Each row of a before or after table is a point. The points were changed in one or more steps. Then noise was added and the rows were shuffled. The steps act on how far a point lies along the listed directions, d1 being the first. Name the steps. A step turns or swaps two directions, mirrors them in a line or flattens them onto one, adds a multiple of one to another, or multiplies one. Angles are multiples of 10 degrees, from the lower direction toward the higher: turns from -170 to 170, lines from 10 to 170 but not 90. Use the fewest steps. Two steps may share a direction if one is a turn and the other turns, adds or multiplies; they go together, in the order done. Otherwise the lowest direction goes first.

Directions:
(1): [-0.28 -0.41 -0.09]
(2): [ 0.26 -0.25  0.34]
Before, 14 rows:
[[-0.15 -0.10 -0.15]
 [-0.08 -0.20  0.01]
 [-0.18  0.06 -0.31]
 [-0.38  0.13 -0.21]
 [-0.13  0.16 -0.38]
 [-0.09  0.06 -0.09]
 [-0.01 -0.29  0.00]
 [-0.15  0.36 -0.07]
 [ 0.05 -0.06  0.07]
 [ 0.18  0.14  0.07]
 [-0.37 -0.15 -0.20]
 [ 0.07  0.22  0.06]
 [ 0.28  0.08  0.09]
 [ 0.22  0.25 -0.05]]
After (14 x 3):
[[-0.16 -0.63 -0.01]
 [ 0.52  0.33  0.21]
 [-0.08  0.71 -0.15]
 [ 0.46  0.65  0.01]
 [-0.37  0.04 -0.48]
 [-0.35 -0.29 -0.27]
 [ 0.25  0.50  0.11]
 [ 0.08 -0.10  0.11]
 [-0.62  0.09 -0.43]
 [-0.23 -0.46 -0.02]
 [ 0.39  0.39  0.16]
 [-0.27  0.27 -0.55]
 [-0.74 -0.51 -0.39]
 [-0.14  0.08 -0.16]]
Steps: multiply d1 by 2.5; multiply d2 by 1.6

Directions:
(1): [ 0.21 -0.09 -0.07 -0.08  0.13 -0.58  0.45  0.23]
(2): [ 0.02 -0.22 -0.16 -0.19 -0.54  0.04  0.30 -0.43]
(3): [ 0.43  0.52 -0.12 -0.14  0.22  0.04  0.04 -0.37]
(4): [-0.45  0.12  0.46 -0.27  0.18 -0.19  0.12 -0.29]
(5): [-0.39 -0.05 -0.53  0.17  0.36  0.08  0.20 -0.17]
Before (11 x 8):
[[ 0.29  0.31 -0.26  0.05  0.40 -0.17 -0.01  0.05]
 [-0.20 -0.31 -0.38  0.06 -0.22 -0.24  0.32 -0.19]
 [-0.18  0.17  0.26 -0.16 -0.06  0.27 -0.02 -0.48]
 [-0.28 -0.27 -0.50  0.04  0.02  0.15  0.58 -0.52]
 [ 0.27 -0.22 -0.34 -0.11 -0.54 -0.12  0.31 -0.03]
 [-0.28  0.08 -0.57  0.18  0.19  0.44  0.07 -0.54]
 [-0.21 -0.24  0.40 -0.38 -0.34 -0.46  0.53  0.08]
 [-0.84 -0.12 -0.20 -0.09  0.36 -0.01  0.18 -0.33]
 [-0.13 -0.08  0.20 -0.07 -0.38  0.14 -0.11 -0.26]
 [ 0.22  0.36  0.29 -0.38 -0.33  0.20 -0.03 -0.95]
 [-0.09 -0.19 -0.26  0.06 -0.36  0.37 -0.02 -0.23]]
After, 11 rows:
[[-0.18 -0.19 -0.33  0.12 -0.01 -0.27  0.22 -0.06]
 [ 0.14  0.43  0.38 -0.26 -0.12  0.25 -0.25 -0.74]
 [-0.24  0.16  0.30 -0.12  0.01  0.30 -0.10 -0.39]
 [-0.16 -0.06  0.24 -0.01 -0.25  0.10 -0.17 -0.12]
 [ 0.29  0.29 -0.29  0.02  0.26 -0.10  0.01 -0.08]
 [ 0.28 -0.07 -0.28 -0.04 -0.28 -0.12  0.17  0.15]
 [-0.11 -0.18 -0.20  0.13 -0.20  0.33 -0.11 -0.05]
 [-0.84 -0.12 -0.19 -0.09  0.39 -0.05  0.18 -0.29]
 [-0.33  0.08 -0.52  0.23  0.27  0.46 -0.02 -0.44]
 [-0.29 -0.17 -0.43  0.13  0.27  0.14  0.45 -0.34]
 [-0.15 -0.12  0.43 -0.35 -0.13 -0.51  0.49  0.18]]
Steps: turn d1 and d3 by 10 degrees; multiply d2 by 0.4

Directions:
(1): [ 0.36 -0.07  0.16 -0.57  0.06  0.65 -0.07  0.16  0.16 -0.18 -0.11 -0.04]
(2): [ 0.62  0.34 -0.09  0.19  0.17 -0.24 -0.20  0.11 -0.16 -0.40  0.23 -0.30]
(3): [ 0.20 -0.35  0.18  0.32  0.55  0.04  0.33 -0.37  0.16 -0.08 -0.33 -0.14]
(4): [-0.31  0.53  0.31 -0.24  0.05 -0.07  0.04 -0.39  0.37 -0.03  0.12 -0.41]
Before:
[[-0.07  0.32  0.14 -0.37 -0.16  0.03 -0.19 -0.10  0.13  0.17  0.16 -0.17]
 [-0.31  0.11 -0.01 -0.56 -0.28  0.40 -0.13  0.18  0.08  0.13 -0.07  0.07]
 [ 0.29  0.33  0.15 -0.37  0.12  0.37 -0.03  0.01  0.11 -0.34  0.06 -0.46]
 [-0.19 -0.11  0.10  0.16  0.19 -0.25  0.25 -0.32  0.11  0.07 -0.09 -0.05]
 [-0.91  0.75  0.27 -0.27 -0.23 -0.25  0.11 -0.41  0.54  0.06  0.21 -0.11]
 [ 0.22 -0.09  0.03 -0.19  0.05  0.30  0.02  0.22  0.07 -0.05 -0.18 -0.02]
 [-0.30  0.23  0.10  0.04  0.10 -0.21  0.09 -0.19  0.13  0.15  0.07 -0.05]
 [-0.35  0.22  0.15 -0.38  0.07  0.18  0.08 -0.27  0.57 -0.03 -0.13 -0.33]
 [ 0.09 -0.36 -0.09  0.29 -0.03 -0.11  0.06  0.12 -0.03  0.22 -0.18  0.37]
 [ 0.24 -0.13  0.14  0.04  0.48  0.08  0.16 -0.33  0.13 -0.18 -0.02 -0.25]]
After:
[[ 0.13 -0.18 -0.05  0.10  0.11  0.09  0.11  0.15 -0.02  0.04 -0.20  0.02]
 [ 0.15 -0.60 -0.21  0.14 -0.10  0.12  0.04  0.29 -0.09  0.29 -0.27  0.55]
 [-1.38  1.02  0.58 -0.66 -0.29 -0.08  0.19 -0.70  0.91  0.18  0.22 -0.27]
 [-0.23 -0.11  0.17 -0.20  0.13  0.05  0.19 -0.27  0.24  0.07 -0.10 -0.05]
 [ 0.35  0.04  0.15  0.02  0.52  0.05  0.12 -0.35  0.15 -0.31  0.04 -0.37]
 [-0.36  0.33  0.22 -0.22  0.07 -0.03  0.08 -0.22  0.26  0.15  0.07 -0.12]
 [-0.25  0.42  0.20 -0.26 -0.12 -0.16 -0.13 -0.28  0.22  0.24  0.16 -0.29]
 [ 0.30  0.60  0.12  0.03  0.30 -0.13  0.02 -0.21  0.11 -0.43  0.18 -0.68]
 [-0.74  0.35  0.30 -0.40  0.09  0.06  0.20 -0.56  0.78  0.10 -0.16 -0.44]
 [-0.79 -0.03  0.02 -0.27 -0.27  0.12  0.10 -0.07  0.14  0.38 -0.17  0.16]]
Steps: flatten d1 and d3 onto the line at 70 degrees; multiply d2 by 2; multiply d4 by 1.6

Directions:
(1): [-0.48  0.33 -0.06 -0.46  0.05 -0.11  0.29  0.21 -0.30  0.34  0.23  0.12
  0.48 -0.08  0.18  0.41  0.12  0.14  0.45  0.20]
(2): [ 0.18 -0.45 -0.23 -0.23 -0.49  0.15  0.17 -0.21 -0.23  0.07  0.55  0.25
 -0.22  0.21  0.03  0.47 -0.01  0.17 -0.49  0.09]
(3): [-0.11  0.15 -0.11  0.18  0.28 -0.29  0.38 -0.28  0.13  0.84 -0.08  0.03
 -0.29  0.05 -0.27  0.07 -0.48 -0.24 -0.21 -0.05]
(4): [-0.16 -0.07  0.15 -0.21 -0.48  0.26  0.50  0.15  0.27  0.04 -0.68 -0.15
  0.03  0.24  0.25 -0.09 -0.31  0.46 -0.09 -0.08]
Before:
[[ 0.09 -0.09  0.01 -0.08 -0.41  0.27  0.21  0.00  0.26 -0.29 -0.38 -0.13
   0.04 -0.03 -0.08 -0.25 -0.29  0.22 -0.14 -0.08]
 [ 0.11 -0.30  0.11  0.02 -0.36  0.28  0.15 -0.07  0.12  0.04 -0.41 -0.06
  -0.13  0.19  0.19  0.04 -0.19  0.25  0.16  0.03]
 [ 0.04 -0.29  0.01  0.16 -0.54  0.07  0.55  0.13  0.42  0.20 -0.53 -0.06
  -0.27  0.17  0.19 -0.32 -0.38  0.18 -0.51 -0.09]
 [-0.42  0.47 -0.13 -0.39  0.17 -0.17  0.39  0.01 -0.14  0.74  0.17  0.43
   0.08 -0.06  0.01  0.51 -0.01  0.12  0.31  0.16]
 [ 0.35  0.15 -0.10  0.47  0.55 -0.34 -0.43 -0.03 -0.38  0.25  0.48  0.14
  -0.11 -0.22 -0.27  0.13  0.17 -0.33  0.10  0.11]
 [ 0.28  0.10 -0.17  0.49  0.59 -0.26 -0.23 -0.01 -0.26  0.22  0.56  0.04
   0.00 -0.12 -0.30  0.32  0.03 -0.68 -0.13 -0.04]
 [-0.04  0.08  0.08 -0.10  0.28 -0.22 -0.08 -0.01 -0.26  0.21  0.68 -0.10
   0.16 -0.17 -0.01  0.31  0.17 -0.10  0.16 -0.03]
 [-0.22  0.08 -0.29 -0.30 -0.04  0.10  0.65  0.01 -0.19  0.54  0.16  0.11
   0.13  0.15  0.17  0.32 -0.07  0.26  0.26  0.07]
 [ 0.16 -0.62  0.08 -0.04 -0.70  0.24  0.36 -0.21  0.14 -0.10 -0.21  0.10
  -0.36  0.46  0.06  0.17 -0.35  0.38 -0.72 -0.17]
 [-0.14  0.20 -0.06 -0.20  0.39 -0.25 -0.09  0.00 -0.17  0.07  0.42 -0.05
   0.21 -0.24  0.05  0.09  0.28 -0.29  0.37  0.18]
 [ 0.42 -0.38 -0.08 -0.14 -0.19  0.16 -0.49  0.33 -0.48 -1.06  0.67  0.06
   0.24 -0.24  0.25  0.07  0.75  0.30  0.23  0.14]
 [-0.03 -0.43  0.17 -0.58 -0.82  0.53  0.13  0.07 -0.08 -0.43  0.05  0.11
   0.36  0.31  0.59  0.42  0.29  0.52  0.10  0.10]
 [ 0.42 -0.48 -0.28  0.06 -0.19  0.01  0.27 -0.70 -0.04  0.30  0.57  0.35
  -0.43  0.29 -0.03  0.57 -0.18 -0.05 -0.71 -0.01]]
After, 13 rows:
[[-0.06  0.03 -0.02 -0.05  0.17 -0.20  0.35 -0.16  0.19  0.47 -0.10 -0.12
  -0.18 -0.01 -0.03 -0.09 -0.26 -0.21 -0.08  0.02]
 [ 0.21 -0.26  0.04  0.05 -0.12  0.21 -0.33 -0.05 -0.18 -0.30  0.12  0.04
   0.01  0.01  0.13  0.15  0.29  0.03  0.40  0.14]
 [ 0.10 -0.06 -0.10 -0.05 -0.05  0.30  0.09  0.14  0.00 -0.30 -0.11 -0.10
   0.10  0.08  0.23 -0.21  0.23  0.25  0.28 -0.10]
 [-0.06  0.31  0.15 -0.05  0.02  0.14 -0.04  0.16  0.25 -0.10 -0.48  0.11
  -0.05 -0.04  0.08 -0.15  0.08  0.24  0.23 -0.05]
 [ 0.29 -0.55 -0.44 -0.08 -0.37 -0.13  0.59 -0.31 -0.31  0.60  0.69  0.26
  -0.51  0.12 -0.09  0.58 -0.30  0.21 -0.64  0.10]
 [ 0.02 -0.08  0.06  0.01 -0.21  0.06 -0.35  0.48 -0.07 -0.70  0.18  0.02
   0.32 -0.20  0.33 -0.29  0.58  0.03  0.18  0.09]
 [-0.05  0.01  0.21 -0.01 -0.03 -0.08  0.40 -0.04  0.15  0.38 -0.09 -0.27
  -0.10  0.09  0.06  0.04 -0.34  0.16 -0.16 -0.18]
 [ 0.18 -0.01 -0.14 -0.14 -0.10  0.13 -0.24 -0.01 -0.13 -0.50  0.37  0.06
   0.23 -0.27 -0.20 -0.02  0.21 -0.05  0.05  0.08]
 [ 0.03 -0.40  0.18 -0.26 -0.51  0.28 -0.19  0.19 -0.16 -0.83  0.07  0.08
   0.26  0.17  0.30  0.14  0.38  0.42 -0.03 -0.01]
 [ 0.03 -0.16  0.18 -0.28 -0.58  0.44  0.46  0.04  0.39 -0.35 -0.68 -0.07
   0.23  0.33  0.57  0.08 -0.11  0.63 -0.03 -0.10]
 [-0.01  0.21  0.12  0.26  0.10 -0.16  0.49  0.07  0.10  0.79 -0.59 -0.08
  -0.16  0.13 -0.06 -0.01 -0.55  0.16 -0.06 -0.05]
 [-0.06  0.22  0.16  0.28  0.09  0.01  0.64  0.22  0.27  0.55 -0.67 -0.25
   0.07  0.19  0.01  0.04 -0.60 -0.07 -0.14 -0.19]
 [ 0.32 -0.61 -0.04 -0.28 -0.60  0.34 -0.20 -0.30 -0.28 -0.32  0.69  0.29
  -0.01  0.25  0.26  0.57  0.37  0.11 -0.24  0.13]]
Steps: multiply d1 by 0; turn d2 and d3 by 60 degrees; turn d3 and d4 by 120 degrees
